Each row is a point. The window is the flat piece filled in between its corners: a triangle in 3 columns, a solid with four corners in 4, and so on. A path goes straight from each point to the next, and from the last back to the first. List the points from which the path goes on through the window.

Window, 4 rows:
[[ 28   1 -20 -22]
 [-36 -29 -67 -47]
 [  9 -10  61 -29]
 [-39  21  28   2]]
Path:
(1): [29 -8 20 36]
(2): [ -5  19  28 -71]
(3): [ 26   5 -25 -56]
(4): [  0 -42 -22  -5]
(5): [  3 -43  44   2]
(6): [ 11  12  39 -46]
(7): [  7  21 -48 -77]
(8): [  3 -33 -11  13]
Through the window after points: 5, 7

Window (6 x 6):
[[  3  30   0 -46 -34  33]
 [ 11   0 -44  68  11 -27]
 [-19  48  -6 -88  15  14]
 [ 20 -10  68  61  27 -16]
 [ -2   9   8 -36 -13 -33]
 [-55 -14  44 -47 -22  51]]
Path:
(1): [-40  51 -15 -32  -8  -5]
(2): [-19  39  15 -51 -30  19]
(3): [  3  15   6 -81  12  34]
(4): [ 20 -25   2  28  16   7]
(5): [-25   9  22  34 -15 -11]
(6): [-50  48  26  19 -28  15]
(7): [ 12 -63  33   1   2   9]
(8): [ 33 -27 -47 -48  -2   0]
Through the window after points: none

Window (6 x 6):
[[ 25  -7  43  59   3 -29]
 [-40  36 -26 -71  24  49]
 [-34   5  26  -1 -53 -18]
 [  7  21 -12  -8 -71   6]
 [  0  35  46 -50  87 -44]
 [ -5 -34 -48 -39 -18  14]]
Path:
(1): [ -7 -13  -6 -32 -47  56]
(2): [-26  10 -40  -7 -19 -11]
(3): [ -4  10   5  14  -1 -48]
(4): [ 18  12  60 -11   9  26]
(5): [ 7  3 38 -3 -8  1]
(6): [-22  22 -35  12   2  -7]
(7): [ -1  34 -15 -20  54 -70]
(8): [ -5  19  46 -45  30   8]
(9): [  2 -26  25 -46 -38  36]
(10): [-33  19 -49 -11  -8 -19]
(11): [-25  59  -3 -22  54 -43]
(12): [  1  17  42 -58  63 -15]
Through the window after points: 3, 5, 7, 9, 11

Window:
[[-50  37 -22 -37   2 -30  -6  24]
 [-43  35  38  22 -20 -13 -38  13]
 [  4 -41 -59  40  40  -3 -27  -3]
 [-37  18  88 -33   0 -14  -7  18]
 [ 33 -31  11  19 -33  49  -5  61]
 [ 60  49 -37  25  39  30 -17   6]
 [  0 -10 -23  29 -47  -9  53   4]
 [  0 -48 -46  45 -31 -95  27  14]]
Path:
(1): [-21  13   2  34  29 -11  18  30]
(2): [-19   2   4  25 -11 -10  22  34]
(3): [ 17  18  -7 -43 -40   9 -32 -27]
(4): [ -1   1 -24  12 -13 -15  -8  -7]
(5): [-17   8  -9  50  34 -23   4  29]
(6): [-26  -5 -24  70  50 -44  26  28]
(7): [ 57   2 -57  10 -28  32 -29   0]
(8): [-15  -8  35  -9 -28 -34 -10  13]
Through the window after points: 2, 8

Window, 8 rows:
[[-66  52  42  28  10  50  51  -3]
 [-40 -42  -6  45   2  46 -31  -1]
 [-46 -14  61  55   3  10 -53  -4]
 [-67 -32  11  62 -16  -9 -24  35]
 [ 33 -39  20 -50  25 -75  37 -68]
 [ 14  46  13  32  -6  18  35  -2]
 [-30  30  21   1 -54  36  21 -11]
 [ 44  -7   3 -88  24 -40  17  -7]]
Path:
(1): [ 19 -41  84  -3  14  -7  29  11]
(2): [ -4 -37  46   2   1  -1  16  -7]
(3): [  1  11  -4  -7  -2 -27  -8 -27]
(4): [-60   9  -4  27  19  25 -13 -17]
(5): [ -8 -33  46  35 -33  37  -3  12]
(6): [ 16 -20  29   6 -22  12  44  -5]
(7): [-41  32 -32 -23  35 -13 -39 -14]
(8): [-10  30 -42  -5  -9 -27  18 -60]
Through the window after points: 4, 8

Window (9 x 9):
[[-24 -30  -7 -41  61 -40 -69  16 -18]
 [-57  -6   4 -83 -16 -28  23 -64   6]
 [-49 -47  16  88   8  13  23  48  21]
 [-77  43  -1 -78 -68 -32  -4 -15 -17]
 [-18  -1 -23 -57  30   1  17  39  -7]
 [ 18 -17 -25  78   6  17  -8  15  21]
 [  6 -29  46  58   5  56   6  29 -28]
 [-46  30   0 -52  -8 -72  34 -27 -48]
 [ 35 -56  41  56 -17   0  12  60  24]]
Path:
(1): [-28  63  26  -9   3 -33  -5  16  35]
(2): [-52  43  33  13  14  18  33  18  55]
(3): [-17 -68  -7   7 -23 -15  16  -4 -46]
(4): [  1 -72 -15  44 -30  -4   6  47 -18]
(5): [19  8 44 29 14 -2  8 19 40]
(6): [-32   6  22 -17   6 -21 -11   5   5]
(7): [-46 -88 -23 -30   2  -7  30   9 -24]
(8): [ -7 -31 -26 -31 -13  -8   3  -5 -22]
(9): [-31  18  17 -20  32 -18  27  50   4]
(10): [-17   8  26   6  12 -16   1   5  25]
(11): [-41 -59   7  26 -17  -1  16  10 -32]
(12): [-37 -13 -14  -4 -33  -3   1   1 -13]
Through the window after points: 4, 8, 12

Window (9 x 9):
[[ 28 -34 -15  38  14 -17  35   4 -13]
 [  8  26 -18 -85 -27  18 -19 -13   1]
 [ 63  -1  67 -36 -31  -2 -32 -10  28]
 [-31  -8  26  10  33   0  60  45 -21]
 [-69 -21 -44  -4  -6  35 -28  40  22]
 [-59 -35 -47   1 -45 -35  11  33 -11]
 [ 57 -16  27  10  56 -70 -16  -3  22]
 [  3  56  15  70  25  -9  32 -13 -17]
 [-18  44 -85   2  10 -21  67  44  34]]
Path:
(1): [ 31  14  -4  -5   9 -21 -26  57  11]
(2): [  9  84   0  18 -29  -3 -33  40 -57]
(3): [ -8 -44   6 -52  27 -15  32  -5  53]
(4): [ -9   0  50 -81   2  -9  26 -29  45]
(5): [ 34  24 -43  -3 -25  12 -40  23 -29]
(6): [ 20  19 -13 -15   2   7  -8  17 -19]
(7): [ -5  25  41 -28 -29 -14  17 -50  56]
(8): [-18 -19  -8 -14  22 -17  60 -20  21]
(9): [ 33   9  16   4  10 -21   2  23  -8]
(10): [  5  50  -6 -12 -36  -1   5  56 -58]
(11): [-66 -74 -23  -6  36   1  16 -11  66]
(12): [-28   5 -21 -28   5   4  42 -13   4]
Through the window after points: 4, 6, 10, 12

Window, 11 rows:
[[-13  87 -84 -93 -12  58   9 -28 -64  95  17]
 [-25 -21   4 -12  39  68  57   2 -10 -25  46]
 [-14 -12 -11  -1   2  30 -49   4  -5  41   5]
 [ 38  -6  43   1  32  16 -36  -8  18 -32  -4]
 [ 29 -48  13 -38 -47 -19  33   8 -17 -20 -58]
 [ -6 -24  34 -47  25  -7 -41  20  40 -21 -28]
 [  4 -31  30  -6  37 -34 -18 -13  19  12  25]
 [-24  -1  -3 -12 -14  -2 -21 -17  -2 -34  12]
 [-32  19  50 -15  14  22  18  21 -56 -27 -30]
 [ 19   9  22   1   4 -19   0  31  58   0 -16]
 [ 16 -29 -40 -26   5  -9  34  37 -47 -34 -13]]
Path:
(1): [ 37  -3  54 -25  -4   9 -34  72   7 -58  27]
(2): [ 14  -6  20 -28 -59 -15  32  25 -34 -20  22]
(3): [-11  10  -2 -20  31  33  -1   8   8   5 -27]
(4): [-19 -12   1 -23  37 -14  -7 -12   5 -14 -28]
(5): [ 10 -11  34 -14   5   0  -9  17   3   3  18]
(6): [ -4   2  10 -52 -32  -3  -7  39 -16 -21   7]
(7): [-13 -20  -6  -2  16  14  -5 -13  10  11 -14]
(8): [  1 -42  17   2  23 -10   6 -27  12 -15 -30]
Through the window after points: 4

Window (11 x 11):
[[-79  17  32 -15  -6 -27 -23 -12 -17 -26  11]
 [ 38 -21  -7  24 -45 -15  28 -21  83  25  10]
 [-15  67 -72  -6 -39  51   3  16   7  52  49]
 [ 72  -8  13  95   4  12  24   5  85  15  47]
 [ 31 -65   6  72   4  41  34  15  75  -8  -5]
 [-42 -20   8 -45  49 -28 -40 -24 -22  -2  13]
 [-15  68 -20  -6  13  10 -31  12   5  25 -33]
 [-12 -58   2  46  -8 -49 -42 -12  -5 -15  -3]
 [-18  33 -22 -21  13 -26  19   9 -45 -13  -1]
 [ 14 -61  66 -21 -43 -29 -39   2 -17 -12  14]
 [-23 -21   8 -36  15 -48 -64   4  -3 -81  -1]]
Path:
(1): [-10 -54  13  42  -1 -33  17  40  93  34  60]
(2): [-40 -11 -26  12  28 -21  15  62  76 -18  15]
(3): [ -8   7   3  -3   5 -13 -31 -31 -24  -9   0]
(4): [ 21   3 -12  11 -11   5 -16 -22   4  -9   9]
(5): [-21 -17 -13   6  11 -12  14  66  56  37   3]
(6): [-16 -47 -38 -30  38 -45   9  43  15  21 -10]
(7): [ 15  27  21  26 -25  24 -30 -51   1 -12  33]
(8): [ 20 -48   5  39  -4  30  17 -11  35 -13   0]
(9): [  6 -26  -2  67  14  -8   9  53  75   9  -3]
(10): [-29  27 -37  38   0  10  35  81  32  48  33]
(11): [ 15  -9  -1   3 -16   1 -21 -47  10   9  14]
(12): [  8  13 -22   3 -42  66   9 -44  35 -31 -20]
(13): [-28  31  -4 -15  40 -55 -26  47 -18  37  27]
(14): [-32   1  -2  13  50   3   3  88  30   9  41]
(15): [-13  53 -11  -8  -8   0 -34 -21  -3  12 -35]
(16): [ 25  -8   4  24 -17  10  -2 -10  13  -7  21]
Through the window after points: 8, 14
